Rows are points. A path goes straight from each point to the next, and from the last back to the first. The post is the endless flat space through its rows: a point in 2 columns, a line in 3, a plane in 4, and so on, so that a path can go around it. How many times does the path go around the post? Going back the other way cancels.
In the rows, zero is written as 128.

Post, 2 rows:
[[104  97 125]
 [125 155 146]]
Path, 31 rows:
[[106 184 130]
 [ 79 109 142]
 [ 89 140 166]
 [ 66  87 113]
 [117 111  86]
 [119 126 119]
 [ 71  75  96]
 [ 73 125 158]
 [ 97  99 155]
 [139 135 170]
 [ 89  77 161]
 [ 80 146 153]
 [112 178 129]
 [123 107  80]
 [136 155 123]
 [102  96 109]
 [ 84 109 127]
 [ 96 100 151]
 [123 135 171]
 [157 142 139]
 [131  96 135]
 [149 200 194]
 [ 87  93 151]
 [ 78 121 132]
 [110 103 104]
 [140 160 131]
 [ 93  80  98]
 [ 86 155 143]
 [107 182 191]
 [ 92 104 147]
 [ 81 148 161]]
Times around: 0

Post, 5 rows:
[[ 97  84 107 136 103 158]
 [154 163 146 190 142  93]
 [ 88 156 108  83 117 150]
 [125 110 160 130 108 162]
 [104 136 159 110 103 117]]
Path (22 x 6):
[[119 121 159 117  66 120]
 [120 106 194 177  89 170]
 [113 138 162 115 132 174]
 [107 150 101 141 151  98]
 [112 100 128 140 122 134]
 [119 163 185 143 142 143]
 [136 206 140 188 133 115]
 [ 95 216 128 127  84  70]
 [ 65 174 191 108  92 105]
 [141 121 123 218 172 123]
 [121 117  77 135 145 163]
 [130 135  84 142 124  87]
 [105 156 153 123  61 140]
 [123  97 155 156 106 204]
 [ 93 169 148 122 147  89]
 [113 109 106 124 137 154]
 [145 136  90 133 123 127]
 [132 114 179  96  88 226]
 [116 158 189 141  99 135]
 [ 95  83 113 172 135 136]
 [ 96 119 119  99 158 117]
 [106 104  90 105 105 140]]
Times around: 3

Post (8 x 9):
[[ 89 140 125 141  65 116 125 116 162]
 [115 126 105  94 170 196  96 134 152]
 [116 125 156 173  76 120 103  58 177]
 [131 115 128 106 117 117 139  82 139]
 [144 117 137  86 103 132 147 109 176]
 [109 125  97 143 167 164 123 195 165]
 [149 132 157 104 152 123 105 161 127]
 [147 155 138 151 123 151 108 117 124]]
Path, 23 rows:
[[137 110 152 127 150 137 139  59 179]
 [140 130  87 112 136 117 129 118 169]
 [160 127  86 110  43 123 154  56 175]
 [164 125 153 167 123 116 126 140 119]
 [133  95 121 139 168 113  73 179 158]
 [ 95 134  92 153  94 169  93  60 145]
 [123  87  99 179 136 147 136 136 177]
 [149 130 126  77 167 188  96 165 104]
 [139  91 121 142  84  88 113  64 136]
 [121 112 110 172 119 144 146 128 109]
 [ 98  80 123 106 145 160  95 100 142]
 [118 101 126  84 140 118  68 172 137]
 [120 162 114 116 117 150  77 118 122]
 [178 148 182  44  98 119  51 133 127]
 [115 126 114  94  50 104 143 141  99]
 [126 132 134 122 105 169 108  73 112]
 [104 126 156 168 119 145  34 147 166]
 [157 132 140 107 172 123  85 195 159]
 [ 73 104 130 111 179 138 124  81 193]
 [120 121 156 162 119 166 150  92 168]
 [128 151 172  97  58 164  83  86 155]
 [ 71 105 125 147 124 150  83 136 136]
 [146 183 176  90 119 161 116 215 123]]
Times around: 0

Post, 11 rows:
[[160 116 115 183 141 136 116 170 167 119 158 119]
 [ 98 133 179 129 135 159 157 141  84 129 133 167]
 [127 164 121 184 137  98 130 126 106 131 168 120]
 [120 132 102 203 119 102 142  94 137 192 129 136]
 [165  69  97 140 128 101 131 149 148 103 135  89]
 [130 151 127 126 125 129 143 135 148 107  81 135]
 [168  88 117  74 122 139 135 122 150 120 169  77]
 [105 146  60 163 108 129 117  91  63 198 103 134]
 [113  97 110  90 190 161 134 132 133  96 163 148]
 [ 68 136 124 103 128 127 120 131 122 149 107 155]
 [162 124 123  89 198 133 161 171 156 113 177 100]]
Path:
[[135 126 109 158 138 123  96 143 131 128 113 133]
 [177  51 108  96 108 122 140 126  83 168 169  91]
 [ 93  51 114 156  82 169 112 124 113 172 223 160]
 [133 137  96 161  94  72 139  76 167 121 146  82]
 [154  70 128 140 147 138 166 150 165 121  93  96]
 [124 145 119 139 179 104 126 177 143 165 125 112]
 [117  93 120 111 195 100 109 138 149 144 170 137]
 [151  66 132 143 111  86 140 136 146 114 174 121]
 [ 98 180  78 115 137 137 115 186  88 136 139 137]
 [145  76  27 140 113 121  93 174 142 125 153  68]
 [121 111 122 192 155 131 149 115 180 210 150 115]
 [106 149 187 167 125  84 138 113 153 145 105 131]
 [146  79  91  94  97 117  85 121 110  78 124  99]
 [169  71  94  72 142 121 109 158 106 160 192  94]
 [133 104 128 119 170 103 120 158 135 152 170 133]
 [121 146  77 194  87  76  87  74 169 114 123 132]
 [107  96  68 127 149 145 124 111  85 146 190 143]
 [ 65  72 157 144  97 145 151  76  86 156 209 127]
 [107 107 139 135 185 129 176 100 115 175 147 129]
 [191 138 183 174 183 213 150 166 127 115 115 153]
 [ 94 162 123 169 194 118 142 128 129 180 164 178]
 [154  90  91 141 102 104 124 134 116 131 139 118]
 [ 84 105  87 152 118 168 112 141 144 185 173 150]
 [ 62 107 113 176 101  93 106 126 153 106 117 118]
 [154 108 146 125 154 186 157 122 134 177 147 110]
 [180  66 117 125 131 122 135 140 131 149 127  84]
 [113 120  81 106 141 140  95  82 176 179 105  87]]
Times around: 4

Post (17 x 18):
[[117 105 140 113 139 157 158 114 120  87 135 106 119 119 109 107 132 138]
 [133 115 119 124 182 124 132 129 121 122 123 109 137 193 142 111 129 140]
 [106 119 171 139 114 139 135 149 134 114 135 156 190  97 128  93 191 129]
 [141 121 106 137  80 134 131 103 146 130 108 125 143 112 109 172 188 100]
 [ 97 121 148 126 112 144 141 162 129 129 139 145 110 146 114 153 165 105]
 [120 104 127 182 123 139 122 111 132 149 150 127 118 152 122 122 115 158]
 [103  80 147 140 126 128 165 132 176 144 100 166 145 150 100 126 136 103]
 [104 118 101 104 192  83 155 182 126 137 107 165 141 129 132 115 106 112]
 [174 153 203 110 100 100  92  82 188 213 164 122  59 137 135 120  63 172]
 [144 116 137 135 184 154 102 140 141 162 124 139 133 144  77 165 127 116]
 [ 71 140  83  95 200  56  81 101  60 167  96  70 147 136 112  32 214 151]
 [122 105 158 158 150 124 165 121 112 145 151 162 138 165 125 112 109 107]
 [ 87 104 154 171 143 120 101 141 140 105 136 145 171 123 123 124 142  70]
 [152  52 182 150 143 166  72 128 127 169 153 143 142 107 119 206 117 130]
 [146 126 131 133 154 169 106 105 125 158  84 140 102 136 125 155 160 119]
 [161 104 141 143 167 117 141 153 138 119 104 167 107 161 111 146 142 127]
 [136 110 145 126  89 132 127 137 120 127 141 174 131 165 122 113  96 114]]
Path (24 x 18):
[[153 123 132  80 168  94 111 113 158  96 102 101 147 139 131 151 209 156]
 [116  56 180 127 139 180 153 101 180 135 185 142 153 156  63 144  48  82]
 [154  70 185 116 158 165  96 129 118 179  80 168 135 146 157 170 176  72]
 [129  90 162 204 118 116 121  62 114 161 113 115 188 159 121  71 155 126]
 [ 97  86 212 205 188 138 141 133 152 123 151 161 173 159 109 136 113 105]
 [164 135 159 131 190 114 132 131  78 157 142 172 117 212 108  95 171 148]
 [152 139 109  96 141 147 130 137 112 126 115 159  89  70 103  83 156 165]
 [148 162 160 110 153  97  99 186 158 121 141 109 141 145  69 125 175  72]
 [138  87 165 131 157 149 119 185 203 100 105 132 125 166  92 164  91 141]
 [130 142 107 215 175 163  99 171 139 150 107 144 179 114 106 168 112  75]
 [ 91 122 173  96 134 131 195 142 157 120 128 121  73 139 101 102 134 151]
 [ 58 135 158  96  87 107 189 130  90 144 113 189  93 133  80  95 211 135]
 [ 82 137 119  85 138 163 142 181 127 104  75 163  84  99 102 156  96 116]
 [130  85 158 152 188 152 105 179 187 125  97 108 176 160 100 139 150 122]
 [119 105 127 102 123 137 150  73 152 189 129  62 129 130 105 188  96 104]
 [114 155 148 148 121 133 128 105 114 108 145 129 188 144 155 105 169 100]
 [105  70 181 121 174 157 116 116 144 168 143 143 120 101 124 122 139 156]
 [165 151 121 190  86 158 114 109 187 150 176 105 161 139 115 108 144 147]
 [139 106 147 103 189 126 116 123 135 169 125  75 106 151 110 140 105 131]
 [109  83  67 185  94 135 149 109 105  91  82 129 206 215 114  93 187  43]
 [140  59 113 172 225 142 123  92 113 133 153 112 130 190  83 165 125  48]
 [ 71  94 147 140 124  98 123 143 183 140 134 156 111 106  97 112 164 131]
 [116 142 104 151 138 140 124 153 104 103 110 176 155  87 128 172 167 109]
 [ 63  76 151  73 162 139 149 177 104 116  98 106 106 151 115 161 114 104]]
Times around: 2
